Each row is a point. Before rounding, the points of a table are all equally far from one centre. They may lie mostly on one side of it. Where is the centre, to within rounding?

Points, 8 rows:
[32 227]
[-24 211]
[-29 208]
[-63 186]
[92 225]
[-8 218]
[-82 167]
[0 221]
Centre: [54 47]

Points (7 x 4):
[-245 -27 -35 -260]
[-60 191 40 108]
[127 -40 42 -53]
[5 157 -167 -64]
[-182 299 75 -90]
[-121 312 -6 -90]
[-50 314 51 -138]
Centre: [-91 70 41 -109]

Points, 9 rows:
[47 -21 -139 86 8 -104]
[-157 -143 -130 -161 -88 20]
[-53 -305 -170 80 -199 23]
[-121 -121 0 82 -267 56]
[-211 -246 -184 12 -192 21]
[-203 -252 -183 15 -180 -4]
[-162 -170 10 101 -141 100]
[-159 -174 -96 -73 -248 116]
[-83 -253 -301 -57 -138 74]
Centre: [-55 -83 -169 40 -121 49]

Points:
[-82 114 -234 14 -109 155 -103 37 206]
[-256 -65 -68 -164 -51 -4 -87 -127 281]
[-93 10 -334 -69 245 107 -25 -124 96]
[-128 36 -192 -82 86 152 -203 -18 59]
[-114 63 -78 228 124 28 53 -182 137]
[-119 15 -134 47 -82 183 -6 -232 298]
[-138 8 -335 -5 4 130 273 -217 64]
[45 104 -281 102 -41 181 48 -181 179]
[-236 -132 -173 -38 -20 153 76 -74 312]
[45 144 -203 -15 -77 154 54 4 254]
[-303 136 -171 5 -130 139 83 -203 47]
[-184 97 -98 -38 93 127 -106 -190 259]
[-125 -36 -147 -309 12 68 126 38 118]
[-87 203 -357 -29 -53 97 -54 -16 166]
[19 192 -354 69 -4 106 -8 -89 68]
[-41 239 -150 12 -85 148 7 -72 210]
Centre: [-97 -5 -177 -35 -14 -10 46 -106 93]

Points, 19 rows:
[-39 169 -83 -249 -30 -54 -83 159 -185 256 -158 86]
[-154 -16 -110 -266 171 172 33 -104 -185 219 98 222]
[-50 -109 -119 -470 59 -46 -6 -65 -49 294 -59 81]
[93 -76 86 -231 55 -66 -163 -247 155 46 -24 -44]
[-105 -45 148 -120 -94 -170 70 42 -39 -10 100 92]
[-254 128 36 -383 -100 -198 -52 -174 230 118 -95 -43]
[-125 -53 150 -389 90 186 -81 -202 150 227 86 -76]
[-109 -142 10 -330 -14 54 184 -1 -30 142 -123 -210]
[-193 311 26 -281 -312 -47 28 -145 -46 69 -64 1]
[-69 -1 8 -292 137 24 -40 -51 -178 30 77 224]
[187 57 -66 -201 66 120 -88 9 -87 121 38 217]
[-34 -141 183 -328 6 -20 -104 -59 192 218 42 -107]
[2 4 -10 -444 26 -86 -32 -146 -109 54 -87 60]
[44 20 -13 -374 -26 -14 204 -35 129 189 155 94]
[-11 122 80 -259 77 -137 -104 -63 316 122 118 -26]
[-144 83 -56 -297 235 125 177 -92 3 282 -71 111]
[116 188 111 -187 -47 -65 -126 58 -21 169 -137 -72]
[-37 -98 26 -355 50 -54 -87 162 16 127 1 191]
[-31 -116 41 -228 120 8 -59 51 -102 -108 -49 37]
Centre: [-158 41 -120 -140 -71 78 -61 -66 70 142 4 -2]

Points (20 x 14):
[7 -155 161 71 -219 472 81 74 29 92 -62 -82 69 89]
[62 -91 227 121 -160 294 -101 84 235 40 -5 -84 -209 50]
[202 -42 136 0 -129 383 -14 80 -21 -85 -114 131 -69 -104]
[205 72 -69 80 -67 332 85 8 -27 170 57 -107 -25 -158]
[56 -180 96 139 -62 412 -63 62 163 -30 78 -50 -102 144]
[52 -166 197 114 -206 427 -119 93 13 42 46 -96 -85 19]
[232 -99 240 -98 -67 396 28 99 92 -77 106 56 -5 1]
[69 -183 184 152 -112 376 62 63 48 -117 -56 -4 -114 28]
[174 -148 205 79 -107 436 81 9 36 -48 -17 -45 -98 -18]
[18 -89 124 44 -105 452 73 -39 129 -99 61 2 -133 -68]
[53 -15 183 87 -160 348 -50 164 -25 -162 61 127 -8 -20]
[116 -10 74 154 -177 337 -1 115 10 -155 25 87 54 -124]
[67 -60 270 270 -139 346 -26 6 4 5 27 51 70 22]
[-1 -2 118 39 -210 359 -37 171 180 -148 -51 20 134 -85]
[-34 -117 99 46 -116 435 -31 102 143 -130 33 51 -85 -87]
[-1 -111 59 -10 -70 388 184 5 169 72 22 89 -199 33]
[131 -264 -100 54 -157 254 -3 -72 219 -62 -97 -101 -46 69]
[94 -144 171 15 -142 421 57 62 231 64 -58 -15 -145 -58]
[152 45 191 -21 -169 265 -1 80 224 -152 19 -241 44 -1]
[1 -109 88 32 -332 394 135 -43 116 38 -5 44 -32 -82]
Centre: [25 -51 82 -39 -70 136 -22 2 48 63 -2 -26 34 15]

Points:
[7 -125 58 319 -163 -79 -49 18 41 -432 -70 -232 60 -163 -35 43 -65 -76 -91 -25]
[-100 -196 64 342 23 -5 -8 -28 -67 -51 -31 -85 23 -239 -65 80 -182 -142 -169 -53]
[10 -96 41 385 -7 27 75 -261 -142 -118 -92 -159 -13 -387 -48 -74 -120 105 20 -107]
[-3 32 91 408 23 -58 134 -140 -40 -82 -35 -130 -43 -147 -278 -77 -226 44 -122 9]
[-74 8 -20 375 -11 12 -47 149 -18 -286 64 -93 -5 -237 94 -3 -264 -175 -52 -13]
[-171 -173 -13 394 -7 -57 80 -66 -176 -252 58 -39 12 -87 43 -110 -221 -165 -9 -31]
[-56 114 30 250 12 74 -24 -132 12 -187 -61 -211 109 -152 -83 43 -324 -152 -50 -8]
[-31 -73 133 327 -5 28 76 -129 -214 -333 129 -156 68 -182 -93 22 -236 84 -269 -130]
[40 -265 49 267 26 -12 -59 -218 -117 -234 5 -150 -6 -197 23 -90 -152 -67 -7 67]
[14 0 200 403 -70 85 81 -149 -42 -286 0 -165 80 -107 64 43 -38 -172 -155 -54]
[-8 -70 80 271 154 36 5 -114 93 -85 91 -79 23 -160 14 154 -242 -31 -189 71]
[-208 -133 97 446 93 68 80 117 12 -281 72 -83 -67 -280 129 -156 -113 119 -98 34]
[24 -39 53 494 -58 108 -47 -100 -45 -232 -9 -174 17 -223 -69 124 -149 -16 -88 -183]
[1 -131 153 369 -23 168 -12 24 -65 -285 -72 -235 117 -279 74 -204 -262 -41 18 -56]
[4 12 52 400 43 -4 49 -38 186 -87 -13 -218 156 -212 46 -165 -67 -208 -44 -78]
[9 -101 79 407 89 127 -23 -19 -35 -109 49 -132 -8 -116 -70 -3 6 -81 -94 96]
[-130 -13 21 372 -156 -1 -25 -77 -217 -271 -1 -166 87 -86 -51 54 -248 -73 3 -153]
[36 -115 76 393 -42 101 281 -46 26 -298 30 -256 -158 -288 24 -171 -219 -40 -50 -23]
[-45 -172 12 430 102 -72 -21 -144 -3 -170 89 -230 19 -79 39 33 -128 -110 -133 -108]
[19 -70 68 343 5 -78 18 -136 -39 -92 -48 -152 -46 -243 42 46 -153 -83 -33 162]
[105 -214 55 367 78 33 68 -76 184 -189 42 -186 63 -205 30 68 -83 35 -264 35]
[79 -96 -5 274 -14 -77 281 -98 -152 -191 -181 -89 -128 -129 -9 -146 -23 -172 -39 -73]
[-40 -171 54 209 78 109 -3 -49 -62 -262 96 19 50 -175 -148 -98 -186 -179 61 -124]
[-28 24 -46 361 34 -46 201 -222 -24 -237 54 -208 90 -166 -28 77 -154 -29 -143 98]
[139 -117 7 403 -34 -97 11 25 -72 -209 61 -253 27 -252 -41 46 -139 -42 -88 20]
Centre: [-14 -19 3 181 -69 29 91 -26 33 -172 -12 -71 10 -106 62 -123 -131 111 -99 -127]
